Every row gives one point. The points of each table are mixes of a few directions, plus a little noise. How many directions does each table use, and how many do they share? Where both have some left over, give the other angles between the two spaces (their principal angles), to ten degrees, smallest first.
In the rows, 128 means zero.

First (5 x 3):
[[126 167  92]
 [137 156 153]
 [129  87 159]
 [115  78  99]
 [133 152 137]]
Second:
[[130 180 103]
 [126  81 150]
 [126  84 149]
 [128 127 129]
 [131 189  99]
 [127 108 137]]
Directions: first 2, second 1, shared 1

First (10 x 8):
[[ 98 134 111  99 141 133 165 151]
 [ 82 131 107  68 117 127 198 147]
 [160 125 100 149 126 142 131 144]
 [ 96 136 111  87 161 120 156 164]
 [108 153 191 142 136 134  88 128]
 [178 114 120 150 100 122 109 113]
 [132 104 137 142 146  97  83  75]
 [177 114  80 188  99 170 143 121]
 [108 137 159 128 126 128 118 117]
 [140 132 164 127 127 107  88 121]]
Second, 8 rows:
[[100 120  91 164 114  97 179 148]
 [160 114 166 123 130 156  97 101]
 [148 121 150 136 145 162  94 110]
 [144 143 127 147 192 150 152 127]
 [126 134 105  80 167 137 127 169]
 [101 118 101 191 115 130 125 128]
 [121 118 127 111  89  96 150 133]
 [124 156 155  72  72  96  99 109]]
Directions: first 5, second 5, shared 2; angles 50, 70, 90

First:
[[110 126 116  99 123 130 136 150 124 139 150]
 [ 63 162 109 186 117  78 119 135 112 125 123]
 [ 91 102  90 135 117 146 110 104  98 128 113]
 [195 107 187 150 137 169 137 106 110 113 129]
 [ 69 110  99  50 109 134 150 122 127 139 165]
 [145 156 144 134 137  96 130 122 169 121 114]
 [147 104 119 126 130 163 119 143 103 135 129]
 [204 158 159 144 154 109 121 142 182 124 100]]
Second (8 x 11):
[[117 130 143 162 109 133 120 130 102 115 130]
 [136 126 133 159 163 118 149 115 108 141 133]
 [ 43 107  74 112 108 132 127 124  85 139 146]
 [135 121 127 134 126 152 128 185  88 143 155]
 [186 134 133  76 136 139 123 171 176 137 127]
 [148 114 110 138 139 145 111 130 123 134 106]
 [134 134 150 146 112 132 122 137 121 116 130]
 [125 157 154  98 131  72 144  34 220  99  96]]
Directions: first 5, second 5, shared 4; angles 90

First (11 x 18):
[[176 178 140 119 108 163 106 125 145 129 152 106  63 105  69 111 142  87]
 [ 90  44 103 137 126 129 127 112  92 121 133 130 135 121 160 141 135 140]
 [146 172 144 118 177 122 139 133 113 112 128 137 156 163 122 130 100 123]
 [120  74  89 122 176 113 142 108  82  96 135 148 140 152 163 147 110 137]
 [118  92 120 118 166 146 112 108 115  94 140 132 157 117 124 150 132  96]
 [ 94 108 107 148 116 117 116 136 157 153  93 152 190 114 139 136 112 139]
 [110 140 134 151 114 111 142 151 108 162 108 135 149 158 141 110  98 169]
 [165 193 191  95 124 147 133 130 151 108 157  89  76 120  98 118 169  99]
 [128 185 156 149 110 144 112 153 139 168 112 124 154 134  87 106 101 126]
 [160  84  71 108 109  86 164 107 137 105 142 135  35 123 182 138 163 159]
 [100 137 157 140  83 133 115 145 171 160 109 118 155 100 120 121 147 133]]
Second, 10 rows:
[[155  99 121  74 144 101 129 131 169 122  95 130 161 124 153 172 140 179]
 [159  96 120  67 146  97 130 132 174 121  91 130 166 124 157 178 141 186]
 [125 131 129 134 126 131 128 128 123 129 132 128 124 128 125 123 127 122]
 [ 81 177 140 222 100 175 125 123  58 138 185 125  70 134  84  52 108  40]
 [119 137 130 145 123 137 128 127 115 130 139 127 117 129 120 114 124 112]
 [156  99 121  73 144 100 130 131 169 122  95 130 162 124 154 172 140 180]
 [125 131 129 134 126 131 128 128 124 129 132 128 124 128 125 123 127 123]
 [124 133 129 137 125 132 128 127 121 129 133 128 123 129 124 121 126 120]
 [ 88 170 138 207 105 168 126 123  69 137 176 125  79 133  91  64 111  53]
 [148 107 123  87 140 107 129 130 158 123 103 129 153 125 147 161 137 166]]
Directions: first 6, second 1, shared 0; angles 40
